Each row is a point. The last column is the point's height on a tilted bowl or saddle (a function of degree 2), plus a little noise. Along how many of its main directions does it bend up, bend down or stay straight?

Points, 16 rows:
[[-3.55 -0.59 -1.49  3.17]
 [-1.69 -2.00  2.29  1.32]
 [ 0.55  0.06  0.26 -0.56]
 [-1.33  0.72 -0.09 -0.14]
 [ 3.28 -3.25  1.50  3.91]
 [-1.56  2.56 -2.16  1.68]
 [ 0.78 -1.30  1.00 -0.01]
 [-2.18  0.22  0.07  0.50]
 [ 0.40 -0.70 -2.22  0.98]
 [-0.35 -0.12  0.03 -0.45]
 [ 0.56 -1.78 -0.01  0.59]
 [ 0.85 -0.99  0.22 -0.04]
 [-1.41 -0.15 -1.11  0.48]
 [ 0.13  2.24  2.68 -0.27]
 [ 3.15 -2.26 -0.06  2.85]
 [ 2.40  1.63 -1.37  1.39]]
Directions: 3 up, 0 down, 0 straight

Points, 25 rows:
[[-1.96  0.03  1.14 -0.03  0.31]
 [-1.11  2.41 -0.31  2.38  2.91]
 [-0.23  1.22 -3.21 -0.04  2.44]
 [ 1.80  0.95 -0.32 -1.90  1.66]
 [ 1.98 -0.80  3.29 -3.19  3.47]
 [-0.94 -1.10  0.52 -1.63  0.45]
 [-1.15 -0.31  2.79 -0.32  1.04]
 [ 1.61 -0.25 -0.90 -0.13  1.12]
 [ 0.73 -3.09 -0.81 -2.16  2.26]
 [ 0.47 -1.19  2.45  0.36  1.41]
 [-1.36 -0.97 -0.64  1.60  0.66]
 [-1.78 -1.22 -0.57 -1.11 -0.10]
 [-0.73  0.58  0.90 -0.42  0.90]
 [ 2.59 -0.36 -0.83  0.70  0.88]
 [ 0.11 -0.74 -0.69  2.41  1.40]
 [-0.11 -0.76  1.00 -1.11  0.83]
 [-1.80 -0.45  1.16 -2.19  0.22]
 [ 1.62 -1.34  1.92 -0.62  1.60]
 [ 3.09 -0.60  1.40 -2.65  2.63]
 [ 0.09  1.90 -1.26 -1.16  1.84]
 [ 3.09  0.28 -1.01  0.77  0.58]
 [-5.75  2.63  1.16  1.30  2.35]
 [ 2.25  0.31  1.00 -0.37  1.02]
 [-2.24  1.76 -0.66 -0.16  1.44]
 [-3.74 -0.93 -0.01  1.26 -0.81]]
Directions: 3 up, 1 down, 0 straight

Points, 25 rows:
[[-1.54  2.48  1.11  1.28  2.97]
 [ 2.50  0.55  1.59  0.22  0.56]
 [-3.04 -2.04  1.31 -0.74 -3.14]
 [-1.98  0.49  1.89  0.92  0.86]
 [ 0.85 -2.22  0.10  3.31  0.00]
 [ 2.38  0.86  3.11  0.45  0.80]
 [ 2.26  1.31  0.20 -1.00 -0.17]
 [-2.11  0.13  1.54 -1.02 -0.16]
 [ 0.05 -0.41  2.23 -0.18  1.52]
 [ 2.41  1.31 -2.28  1.19 -1.34]
 [ 1.56  0.80  2.27 -3.01  0.20]
 [ 0.81 -0.18 -1.60  0.78  1.06]
 [-4.17  0.93 -0.52  0.56 -1.07]
 [ 1.50 -3.14 -0.98 -2.35  4.71]
 [ 0.72 -0.12 -0.98 -1.46  1.22]
 [-1.71 -2.21 -1.01 -1.15 -0.42]
 [-0.33 -1.47  2.87  1.21  1.06]
 [ 1.69  0.89 -0.04 -0.53  0.60]
 [-1.09  2.44  1.73 -0.84  1.90]
 [-0.71 -0.58  1.13 -1.01  0.96]
 [ 1.72 -0.85 -1.20  0.86  1.30]
 [-0.88  0.09 -1.31 -1.56  0.57]
 [-3.30 -0.71 -0.20  1.23 -2.03]
 [-2.64 -0.04  0.65 -0.29 -0.60]
 [ 1.20  1.29  3.83  0.80  1.71]]
Directions: 1 up, 2 down, 1 straight

Points, 40 rows:
[[-1.97  1.00  0.52  0.20  1.02  1.08  2.13]
 [-0.30 -1.87 -0.99 -2.18  1.19 -2.49  2.02]
 [ 0.69  0.23 -0.07 -2.26 -1.97 -0.17  0.18]
 [ 0.64  0.32  3.95  1.21  1.84  1.32 -1.56]
 [-1.70 -0.48  2.15 -2.34 -0.07 -0.05  0.39]
 [ 1.40 -0.01 -0.08 -0.31 -0.04  0.62 -0.15]
 [-0.11  0.24  0.96  0.91 -0.37  3.65  0.25]
 [-2.20  3.90 -2.03  1.94  1.92 -1.08  1.85]
 [ 0.63  0.69 -1.12 -0.43  0.66  0.94  0.20]
 [-0.59  1.89  2.21  0.83  0.70 -1.68 -0.59]
 [-1.90  0.97  0.28 -3.37 -0.68 -0.24  0.82]
 [-1.34 -1.44 -1.11 -0.76 -0.83 -1.78  1.18]
 [ 2.75 -2.14  0.19  0.63  0.55 -0.66  0.76]
 [-0.27  1.62 -1.20 -0.31  4.13 -3.81  2.62]
 [ 3.35  0.90  1.64 -0.11  0.40  1.17 -0.46]
 [ 0.37 -0.26 -0.91 -3.42  0.51 -1.95  0.81]
 [ 1.79 -1.07  3.55 -2.62 -3.17  1.28  1.87]
 [ 2.75  0.47  1.41 -1.43 -2.15 -0.14  1.05]
 [-1.55 -1.53  0.30 -0.38  1.81  0.75  2.32]
 [ 1.11 -2.91  0.01  0.86 -1.68 -2.01  0.41]
 [-0.65 -1.51  0.51 -0.54 -0.60  0.56  0.47]
 [-0.04  0.87  0.74 -1.22 -1.57 -0.15  0.38]
 [-0.85 -0.95 -0.91  0.50  2.67 -0.01  3.40]
 [ 1.10 -0.75 -0.46 -0.65  0.53  2.62  0.33]
 [ 3.20  1.22  0.78  2.51 -0.92  2.78 -2.83]
 [ 0.97  2.09  0.94  0.06  0.87 -1.51 -0.37]
 [-0.40  0.45  2.60  0.34  1.58 -3.09 -0.87]
 [-2.86 -1.28 -0.76  2.72 -1.30 -0.34  1.54]
 [ 0.19 -0.35  1.70 -1.61 -1.38 -0.94  0.57]
 [-0.66 -1.01  2.36 -2.43 -1.60  1.19  0.10]
 [-0.71 -0.33 -1.46  2.14  1.83  1.06  2.63]
 [ 0.30  2.06  1.55 -2.17 -0.16 -3.51  1.09]
 [-4.34  0.60  1.74 -1.04  0.98 -0.20  3.07]
 [ 2.41  0.25  1.57 -3.90  3.26 -0.69  0.93]
 [ 0.41 -0.83 -0.13  0.48  0.06  0.43  0.29]
 [ 1.38 -2.00  0.56  0.41 -1.97 -1.93  0.27]
 [ 2.45  2.01 -1.18  0.21 -0.49 -0.31 -1.87]
 [ 2.53  1.30  3.62 -0.39  1.16 -0.81 -0.34]
 [-2.65  1.59  0.64 -1.79 -2.36  0.96  1.81]
 [-3.60 -0.30 -2.21  0.24  0.48  0.02  4.60]]
Directions: 2 up, 2 down, 2 straight

Points (39 x 7):
[[ 0.03 -0.13 -1.35 -0.45  0.57  2.16  0.15]
 [-0.61 -5.00  0.24  2.19  1.59  1.87 -3.51]
 [ 0.40  0.53 -2.43 -2.19 -0.62  2.39  0.72]
 [-1.20  1.23  1.91  0.60  0.65 -1.01 -0.76]
 [ 1.21  0.10 -2.36  3.27 -1.56 -3.24 -1.70]
 [ 1.29  2.64 -0.84  0.54 -1.33 -1.26 -1.88]
 [ 0.04  0.42  0.55  3.85 -0.37 -1.12 -0.65]
 [-1.37  0.30 -0.78  0.58  3.00  0.97 -0.72]
 [-1.65 -1.29  0.15  0.43  0.17  1.62 -0.57]
 [-1.41  1.48  1.19 -1.05 -1.82  1.55 -1.59]
 [-1.33  1.80  0.99  2.17 -0.14  1.54 -1.07]
 [ 1.92  0.39 -0.57  0.07 -0.78 -0.60 -1.16]
 [-0.17  1.40 -1.18  0.27 -2.36  4.40  1.18]
 [-2.01  2.72  1.41 -0.11  1.12  3.28 -2.55]
 [ 1.22 -0.61 -1.98  0.69  0.26 -0.27 -0.56]
 [ 1.01  2.32 -1.86  1.43 -3.73 -3.57 -3.75]
 [ 0.62  1.94 -0.02  0.38  3.17 -1.80 -0.91]
 [ 0.03 -1.96 -2.10  3.29 -0.02  0.77 -0.41]
 [ 0.52  0.58  1.87  2.83 -0.74  0.59 -1.96]
 [-0.58 -0.47 -0.83 -0.67  0.72  0.87 -0.11]
 [ 2.18  1.10 -2.18  1.06  0.12  0.56 -1.17]
 [ 2.29 -0.09  0.75 -0.11 -1.52 -0.97 -1.98]
 [-0.22  0.13  0.50  0.29  0.27 -0.83 -0.30]
 [ 0.26  1.92 -2.26 -1.19  1.70  2.21 -0.52]
 [ 1.26 -0.48 -1.95  3.22 -0.97  0.15 -0.96]
 [-1.97 -2.66 -3.20  0.33  1.75  0.32 -0.74]
 [-1.30 -2.09 -0.90  0.26 -1.87  2.53 -0.26]
 [-0.13 -2.44  0.44 -0.24  0.46  1.48 -1.25]
 [ 0.30  1.85  2.35  0.60 -1.54  1.93 -2.64]
 [-0.94 -0.25  0.46 -0.22  1.69  0.81 -0.73]
 [-0.83  1.00  1.60  1.19 -1.16  2.24 -1.49]
 [ 1.58  1.59 -2.14 -0.26 -2.25 -2.66 -2.28]
 [ 0.85 -0.08 -2.59 -0.44  2.02 -0.26 -0.69]
 [ 0.25 -0.66  1.95  1.04  0.06 -1.96 -0.83]
 [ 0.66 -2.67 -1.66  1.63  0.80  0.27 -1.08]
 [ 3.64 -3.48 -0.19  2.03  3.82 -1.14 -4.64]
 [-0.96 -2.93 -1.04  0.11 -1.29 -0.99 -1.11]
 [ 1.48 -1.63 -0.22  0.11  1.73 -0.78 -1.12]
 [ 0.37 -0.30 -4.23 -1.12 -1.87  1.16  0.13]]
Directions: 1 up, 4 down, 1 straight

Points (69 x 9):
[[ 0.00  1.43 -0.22  1.35 -0.20  2.62  0.78  4.38  1.39]
 [-1.23  1.12  0.64 -0.95 -0.08  1.64 -3.25 -1.59  0.49]
 [ 1.42  1.49  0.14  1.12 -3.13 -1.45 -3.32 -1.10  1.41]
 [ 2.16  0.47  0.88  0.47  0.47 -1.25  1.23  3.53  0.87]
 [-0.19  0.28  0.47 -0.69 -0.65 -2.18  0.78 -1.95  0.67]
 [-0.72  1.06  1.45  1.07 -0.06 -1.45  0.59 -0.39  0.23]
 [-2.13  3.61  0.95 -1.56  0.45 -1.64  1.32  2.58  2.85]
 [-2.68 -0.66 -0.96  0.32  2.08  0.62 -1.16  1.26  0.68]
 [-2.37  0.70  3.85 -0.41  1.62  0.44  0.48 -0.17  2.03]
 [-1.23 -1.80  0.89  1.56 -2.23 -1.49  0.03  1.24  1.19]
 [-3.28 -1.05  0.34 -0.02 -0.94 -2.16  1.08  3.30  3.06]
 [-0.32 -0.90  3.64 -0.22 -0.78 -0.53  3.42 -0.87  2.67]
 [ 0.46  1.34 -1.66 -0.27 -0.57 -0.06  0.84  1.88  0.29]
 [-0.86 -1.15  0.87 -2.32  0.11 -0.85 -1.39 -1.73  0.81]
 [ 0.64  0.15 -3.67  2.08  0.11 -0.06 -0.19 -0.54  0.97]
 [-0.36  1.94 -0.04  3.27  3.49  4.51 -1.68 -1.93  2.83]
 [ 0.87  1.15 -2.26  1.39 -0.29 -0.40 -0.86 -1.74  0.24]
 [ 0.58  0.63  1.17 -2.74  0.84 -2.20  2.28  0.66  1.85]
 [ 4.73 -0.66 -1.91 -0.20  0.87  0.90  0.28  0.13  1.31]
 [-1.61  1.42  1.47  3.63 -3.18 -1.17  2.45 -1.21  2.91]
 [ 0.32 -2.82  0.43  2.48 -2.08  1.59  2.45  0.20  2.06]
 [-0.56  1.17  0.46  0.25  0.57 -0.56 -0.07  1.46 -0.16]
 [ 0.76  0.72 -1.75 -2.44  1.05 -1.73  1.58 -1.53  1.76]
 [-2.69  0.60  1.00 -0.95  2.35 -1.24  0.13 -0.56  0.88]
 [-0.62  0.12 -1.06 -1.42 -0.08  1.77  0.71 -1.27  0.21]
 [-0.58 -1.72 -0.08  1.52  3.92  0.56  1.11  0.93  1.74]
 [-1.05 -2.09  1.06 -4.48  1.29  1.88 -1.72 -3.00  3.72]
 [ 1.15  1.91 -2.85  0.90  0.73 -0.61  3.21 -2.30  2.23]
 [-0.66 -1.41  1.28 -0.52  0.44 -1.28  1.34 -0.75  0.59]
 [ 0.39  1.31 -1.50  3.01 -0.90 -1.31 -2.21 -1.43  0.40]
 [ 0.65  0.13  1.19  1.97  2.43  0.60 -0.56  0.07  0.47]
 [-3.31 -1.80  0.64  2.06  1.85 -0.97  0.15 -2.91  0.96]
 [-0.15 -3.11  0.01 -0.83 -1.45  2.95 -1.19 -4.65  3.76]
 [ 1.35 -1.79  1.27 -1.74 -1.54  1.83 -1.14  0.79  0.08]
 [ 0.26 -1.70  0.32 -2.57 -0.65 -4.24  3.20  1.95  3.96]
 [-1.44 -0.30 -0.91  1.54  1.86 -2.26  0.45 -1.85  0.40]
 [ 0.73 -0.01  1.28 -1.40 -1.15 -1.05  3.39  2.08  1.51]
 [ 0.82  2.04 -0.75  2.74 -0.21 -1.84  1.13  0.88  1.22]
 [-2.74 -0.59  0.89  0.39 -1.06 -0.24 -0.19  0.31  0.33]
 [ 0.31  1.87  1.07  1.17 -0.78 -0.63 -2.35  0.07  0.04]
 [-1.20  0.33 -4.04 -1.90  0.98 -0.19 -0.24  0.42  1.60]
 [ 0.26  2.05 -0.50  0.15 -3.28  0.68  0.99  3.19  1.64]
 [ 0.88 -0.36 -0.59  1.06  0.13 -0.04 -2.48 -2.45  0.41]
 [ 0.00 -0.48 -4.98  0.73 -0.59  0.08  0.34 -0.27  2.17]
 [ 0.10 -0.31 -1.42 -1.35  0.42 -0.03 -0.24 -0.56 -0.11]
 [ 0.09 -0.19 -1.52 -0.50  2.76  0.63 -0.13 -2.39  0.66]
 [-1.53 -0.97  2.55 -1.05 -2.90  1.10  1.30 -1.98  2.36]
 [ 0.77 -0.32 -2.84 -0.18  1.06  1.31  0.95 -1.27  0.66]
 [-0.06  3.12 -0.31 -3.92 -0.45 -0.46 -0.19 -0.58  2.04]
 [-3.90  0.24  0.40  2.06  0.63  0.97 -0.53 -1.35  0.20]
 [-0.76  1.67 -1.74  1.25  0.09 -0.83 -0.43 -0.67 -0.31]
 [ 1.18 -0.16 -0.22 -1.31  2.13 -0.61 -0.79  0.00  0.27]
 [-1.31 -0.13 -1.04 -0.82 -1.75 -3.36  0.69 -2.44  1.83]
 [ 0.59  2.65  0.22  0.37  0.51 -0.57  0.85 -1.67  0.32]
 [ 3.21  1.04  0.60 -1.16 -1.72 -1.44 -0.53  1.67  0.66]
 [ 1.56 -0.86 -0.03 -0.74  0.42  0.82  2.01 -0.95  0.24]
 [-0.22  2.68  0.14 -0.81 -0.94  0.28 -0.39 -3.38  0.87]
 [-0.16  0.76  0.89 -0.67 -2.16 -0.06 -1.72 -3.02  0.83]
 [ 0.09  1.49  0.19  3.77 -0.66 -0.46 -0.80 -1.12  0.25]
 [-0.51  0.85 -0.69  2.38  1.66  1.71  0.10 -0.86 -0.06]
 [-1.88 -1.37 -0.59  3.18 -1.06 -2.09 -0.49  0.73  1.38]
 [-3.03  1.52  2.10 -2.07  1.60  0.92  1.54 -1.72  2.03]
 [-1.13 -0.19 -2.77  1.44  1.93  0.35 -0.16  0.22  0.47]
 [-1.10 -0.35  0.65 -1.76  0.85  1.35 -1.63 -2.10  0.53]
 [ 1.20 -0.29  3.53  0.58  0.74 -5.13  0.73  0.07  4.39]
 [ 0.67 -2.13  2.13  0.68  1.90  1.36  2.32  1.91  1.30]
 [-1.21 -0.71 -0.33  0.67 -0.61 -0.73 -0.08 -0.81 -0.32]
 [ 0.13 -0.54 -2.35  0.33  1.13  1.57 -1.49 -2.89  0.84]
 [-0.75  2.94  2.71 -2.10  1.33  2.34 -0.63  2.79  1.72]]
Directions: 7 up, 0 down, 1 straight
